Each row is a point. The points of each table are mixes of a few directions, plus a little noise. Count the directions of each table, and those that both share. Where both have some left over, give the other angles between the two spaces (their principal angles), to ten degrees, smallest first.

First (5 x 2):
0.119,0.041
0.072,0.026
0.171,0.059
0.083,0.030
-0.448,-0.159
Second (4 x 2):
0.360,0.133
-0.116,-0.047
-0.241,-0.084
0.006,-0.004
Directions: first 1, second 1, shared 1

First (6 x 6):
-0.200,-0.208,0.084,-0.026,-0.010,-0.103
0.067,-0.260,0.028,-0.070,-0.006,0.233
-0.015,-0.077,0.100,-0.122,0.011,0.108
-0.072,-0.286,-0.069,0.105,-0.037,-0.043
-0.116,0.197,-0.018,0.186,0.052,-0.023
0.339,0.636,-0.116,-0.072,-0.012,-0.171
Second (7 x 6):
-0.254,0.087,-0.458,-0.215,0.188,0.057
-0.059,-0.017,-0.017,0.038,-0.132,-0.194
0.001,0.069,-0.128,-0.143,0.159,0.381
0.298,-0.062,0.395,0.149,0.143,0.145
0.100,-0.052,0.227,0.131,-0.133,-0.144
-0.014,-0.024,-0.018,0.051,0.059,-0.188
-0.066,0.008,-0.003,0.003,-0.277,-0.049
Directions: first 4, second 3, shared 1; angles 80, 90

First (10 x 11):
-0.095,0.077,-0.092,-0.052,-0.293,0.137,0.033,0.172,0.105,0.000,0.060
-0.178,0.087,-0.135,0.042,-0.348,0.165,0.013,0.180,-0.075,0.118,-0.030
0.255,-0.135,0.202,-0.033,0.528,-0.252,-0.024,-0.289,0.061,-0.145,0.019
-0.136,-0.010,-0.052,0.187,0.016,0.008,-0.056,-0.050,-0.382,0.208,-0.173
0.174,-0.010,0.072,-0.196,0.046,-0.041,0.059,0.013,0.405,-0.239,0.185
-0.032,0.008,-0.014,0.034,-0.006,0.004,-0.015,-0.003,-0.072,0.043,-0.033
-0.023,-0.071,0.040,0.187,0.277,-0.116,-0.080,-0.192,-0.385,0.158,-0.182
-0.016,0.080,-0.059,-0.151,-0.298,0.130,0.065,0.191,0.315,-0.108,0.146
0.082,-0.109,0.112,0.142,0.427,-0.197,-0.072,-0.262,-0.285,0.070,-0.144
-0.036,0.089,-0.074,-0.159,-0.346,0.151,0.068,0.220,0.323,-0.108,0.154
Second (11 x 11):
-0.324,-0.321,0.080,-0.257,0.226,0.211,0.167,0.031,0.233,0.116,-0.096
0.214,0.159,-0.162,-0.242,-0.070,-0.056,0.002,-0.050,0.011,0.270,-0.021
-0.366,0.028,0.087,-0.161,0.183,0.120,-0.001,0.057,0.116,-0.112,0.012
-0.068,-0.057,-0.140,-0.171,-0.037,-0.124,0.083,-0.182,-0.102,0.153,0.134
0.369,-0.003,-0.017,0.473,-0.219,-0.102,-0.136,-0.071,-0.292,-0.096,0.135
-0.299,0.046,0.071,-0.173,0.156,0.048,0.107,0.096,0.208,-0.108,-0.146
0.481,0.077,-0.041,0.495,-0.131,0.030,-0.101,0.075,-0.172,-0.106,-0.065
-0.299,0.018,-0.132,-0.147,0.176,0.009,0.209,-0.011,0.052,-0.091,-0.058
0.273,0.101,0.100,0.186,-0.162,0.040,-0.310,0.007,-0.145,0.040,0.168
0.228,0.079,-0.098,0.061,-0.102,-0.033,-0.085,-0.079,-0.153,0.098,0.106
-0.242,-0.121,0.266,-0.039,-0.041,-0.156,0.089,0.091,0.255,-0.152,-0.167
Directions: first 2, second 6, shared 0; angles 60, 80

First, 10 rows:
0.201,0.039,-0.095,0.000,0.029,-0.232,0.074,-0.110,-0.003,0.146,0.254,0.117,0.099,0.138,-0.066,-0.111,-0.310,-0.272
0.006,-0.002,-0.132,-0.020,0.063,-0.126,0.048,-0.163,-0.229,0.116,0.126,0.143,0.075,0.221,-0.168,-0.091,-0.020,0.094
-0.208,-0.053,-0.178,-0.040,0.094,-0.006,0.013,-0.224,-0.499,0.094,-0.005,0.179,0.053,0.342,-0.280,-0.077,0.310,0.506
0.109,0.032,0.216,0.041,-0.104,0.112,-0.045,0.265,0.488,-0.156,-0.108,-0.226,-0.093,-0.393,0.300,0.124,-0.155,-0.370
-0.276,-0.053,0.083,-0.005,-0.026,0.282,-0.084,0.096,-0.086,-0.161,-0.303,-0.117,-0.104,-0.101,0.032,0.112,0.421,0.404
0.013,0.003,0.143,0.021,-0.073,0.128,-0.048,0.184,0.279,-0.131,-0.133,-0.161,-0.076,-0.260,0.188,0.103,-0.006,-0.143
0.088,0.018,-0.021,0.001,0.005,-0.077,0.024,-0.018,0.040,0.037,0.084,0.035,0.033,0.016,0.001,-0.028,-0.128,-0.137
0.171,0.027,-0.178,-0.017,0.074,-0.288,0.096,-0.220,-0.184,0.208,0.307,0.212,0.136,0.284,-0.182,-0.155,-0.268,-0.146
-0.207,-0.045,0.016,-0.010,0.006,0.163,-0.049,0.016,-0.139,-0.080,-0.180,-0.036,-0.054,-0.002,-0.028,0.057,0.313,0.336
0.097,0.028,0.135,0.030,-0.067,0.049,-0.024,0.165,0.334,-0.089,-0.044,-0.142,-0.056,-0.249,0.193,0.070,-0.148,-0.289
Second (11 x 18):
-0.025,0.087,0.024,-0.154,0.144,-0.087,0.090,-0.165,-0.212,0.200,0.036,-0.053,0.035,0.304,-0.151,0.019,0.000,0.217
-0.045,-0.312,0.045,0.245,-0.277,0.124,-0.228,0.238,0.207,-0.269,0.002,0.182,-0.227,-0.357,0.002,-0.054,0.232,-0.137
-0.070,0.180,0.137,-0.278,0.218,-0.046,0.140,-0.178,-0.224,0.264,-0.055,-0.230,0.024,0.375,-0.129,0.117,0.013,0.346
0.140,0.080,-0.250,0.103,0.006,-0.091,0.057,-0.043,0.035,-0.044,0.101,0.144,0.203,-0.078,0.125,-0.109,-0.254,-0.290
0.128,-0.072,-0.221,0.263,-0.167,0.004,-0.073,0.135,0.219,-0.242,0.071,0.215,0.094,-0.368,0.207,-0.130,-0.153,-0.426
0.012,-0.190,-0.134,0.118,-0.081,-0.105,-0.067,-0.064,-0.153,0.004,0.189,0.294,-0.033,0.083,-0.207,-0.156,0.069,-0.007
0.028,0.116,0.040,0.006,-0.002,0.110,0.016,0.115,0.227,-0.102,-0.142,-0.161,0.045,-0.221,0.247,0.083,-0.098,-0.161
-0.144,-0.282,0.205,0.051,-0.150,0.099,-0.184,0.118,-0.004,-0.077,-0.014,0.062,-0.308,-0.039,-0.203,0.018,0.370,0.219
0.094,0.311,-0.123,-0.161,0.223,-0.129,0.208,-0.204,-0.136,0.199,0.017,-0.116,0.278,0.242,0.075,0.020,-0.295,-0.010
0.002,0.195,0.006,-0.191,0.194,-0.089,0.148,-0.175,-0.185,0.213,0.000,-0.129,0.117,0.292,-0.053,0.049,-0.104,0.167
-0.115,-0.098,0.271,0.002,-0.110,0.212,-0.121,0.224,0.224,-0.142,-0.193,-0.187,-0.226,-0.232,0.086,0.145,0.230,0.083
Directions: first 2, second 3, shared 1; angles 40

First, 11 rows:
-0.284,-0.100,-0.038,0.020,-0.488,-0.118,0.032,0.102,0.161,-0.234,0.258,-0.091,0.117,0.135,0.015,-0.025,-0.127,-0.185,-0.060,0.099,0.135,-0.080,-0.087,0.030
-0.279,0.055,-0.063,-0.012,-0.434,-0.227,0.006,0.032,0.214,-0.272,0.034,-0.069,-0.117,0.132,-0.230,0.196,0.006,0.182,-0.025,0.045,-0.076,0.093,-0.007,-0.061
0.041,0.052,-0.002,-0.010,0.076,-0.013,-0.011,-0.033,-0.008,0.025,-0.088,0.020,-0.073,-0.020,-0.066,0.060,0.048,0.119,0.016,-0.026,-0.072,0.051,0.029,-0.029
-0.028,-0.062,0.005,0.014,-0.064,0.023,0.010,0.034,-0.007,-0.009,0.101,-0.015,0.091,0.017,0.087,-0.078,-0.057,-0.145,-0.021,0.026,0.088,-0.068,-0.038,0.034
-0.432,-0.144,-0.059,0.028,-0.732,-0.191,0.044,0.147,0.240,-0.351,0.372,-0.135,0.154,0.203,0.006,-0.019,-0.175,-0.259,-0.089,0.140,0.189,-0.111,-0.125,0.039
0.414,0.039,0.073,-0.004,0.672,0.249,-0.031,-0.097,-0.267,0.367,-0.219,0.116,-0.003,-0.189,0.153,-0.122,0.087,0.013,0.063,-0.103,-0.047,-0.005,0.073,0.020
0.005,-0.122,0.016,0.028,-0.019,0.085,0.019,0.055,-0.049,0.043,0.162,-0.012,0.183,-0.001,0.201,-0.174,-0.100,-0.288,-0.028,0.040,0.164,-0.136,-0.057,0.072
-0.262,-0.054,-0.041,0.010,-0.439,-0.142,0.021,0.078,0.160,-0.221,0.177,-0.079,0.043,0.121,-0.054,0.036,-0.078,-0.071,-0.042,0.073,0.067,-0.027,-0.057,0.003
0.230,0.216,0.008,-0.048,0.425,-0.005,-0.046,-0.150,-0.074,0.144,-0.394,0.092,-0.301,-0.106,-0.234,0.215,0.212,0.478,0.081,-0.121,-0.299,0.218,0.142,-0.111
0.325,-0.051,0.070,0.016,0.516,0.257,-0.010,-0.035,-0.248,0.315,-0.059,0.085,0.125,-0.156,0.260,-0.219,0.000,-0.192,0.031,-0.055,0.079,-0.100,0.010,0.066
0.276,0.166,0.026,-0.036,0.489,0.063,-0.041,-0.132,-0.124,0.203,-0.341,0.098,-0.219,-0.127,-0.130,0.125,0.179,0.350,0.073,-0.117,-0.228,0.158,0.121,-0.072
Second:
-0.519,-0.017,-0.102,-0.004,-0.842,-0.333,0.030,0.105,0.350,-0.464,0.234,-0.152,-0.040,0.237,-0.229,0.197,-0.088,0.064,-0.082,0.115,0.022,0.040,-0.077,-0.042
-0.280,-0.121,-0.041,0.024,-0.460,-0.107,0.032,0.108,0.147,-0.207,0.267,-0.091,0.140,0.127,0.044,-0.040,-0.136,-0.222,-0.066,0.090,0.153,-0.093,-0.087,0.043
0.142,0.001,0.032,-0.010,0.235,0.099,-0.004,-0.023,-0.104,0.125,-0.059,0.035,0.017,-0.064,0.072,-0.058,0.016,-0.015,0.022,-0.029,0.007,-0.016,0.020,0.015
0.448,0.111,0.068,-0.022,0.758,0.222,-0.048,-0.132,-0.268,0.371,-0.333,0.141,-0.111,-0.214,0.050,-0.033,0.163,0.177,0.077,-0.128,-0.154,0.073,0.108,-0.012
0.329,0.095,0.050,-0.018,0.565,0.158,-0.032,-0.113,-0.197,0.276,-0.267,0.101,-0.099,-0.152,0.011,0.002,0.113,0.175,0.068,-0.101,-0.143,0.074,0.096,-0.017
-0.233,0.000,-0.050,-0.006,-0.383,-0.161,0.010,0.058,0.167,-0.225,0.096,-0.076,-0.035,0.117,-0.127,0.106,-0.033,0.055,-0.026,0.056,0.000,0.036,-0.024,-0.023
-0.103,-0.027,-0.005,0.001,-0.170,-0.044,0.008,0.037,0.067,-0.085,0.075,-0.038,0.029,0.049,-0.017,0.008,-0.042,-0.054,-0.022,0.028,0.034,-0.018,-0.030,-0.002
-0.017,0.008,0.006,0.002,-0.014,-0.023,0.004,-0.003,0.009,-0.008,-0.003,0.005,-0.016,0.010,-0.021,0.024,0.002,0.024,-0.005,0.007,-0.009,0.013,0.003,-0.011
0.373,0.110,0.056,-0.020,0.639,0.165,-0.038,-0.122,-0.209,0.311,-0.310,0.120,-0.115,-0.176,0.008,0.003,0.150,0.200,0.077,-0.121,-0.152,0.091,0.103,-0.033
-0.157,-0.186,-0.015,0.041,-0.299,0.027,0.034,0.111,0.032,-0.084,0.311,-0.062,0.256,0.071,0.204,-0.190,-0.162,-0.403,-0.057,0.095,0.249,-0.194,-0.112,0.093
Directions: first 2, second 2, shared 2
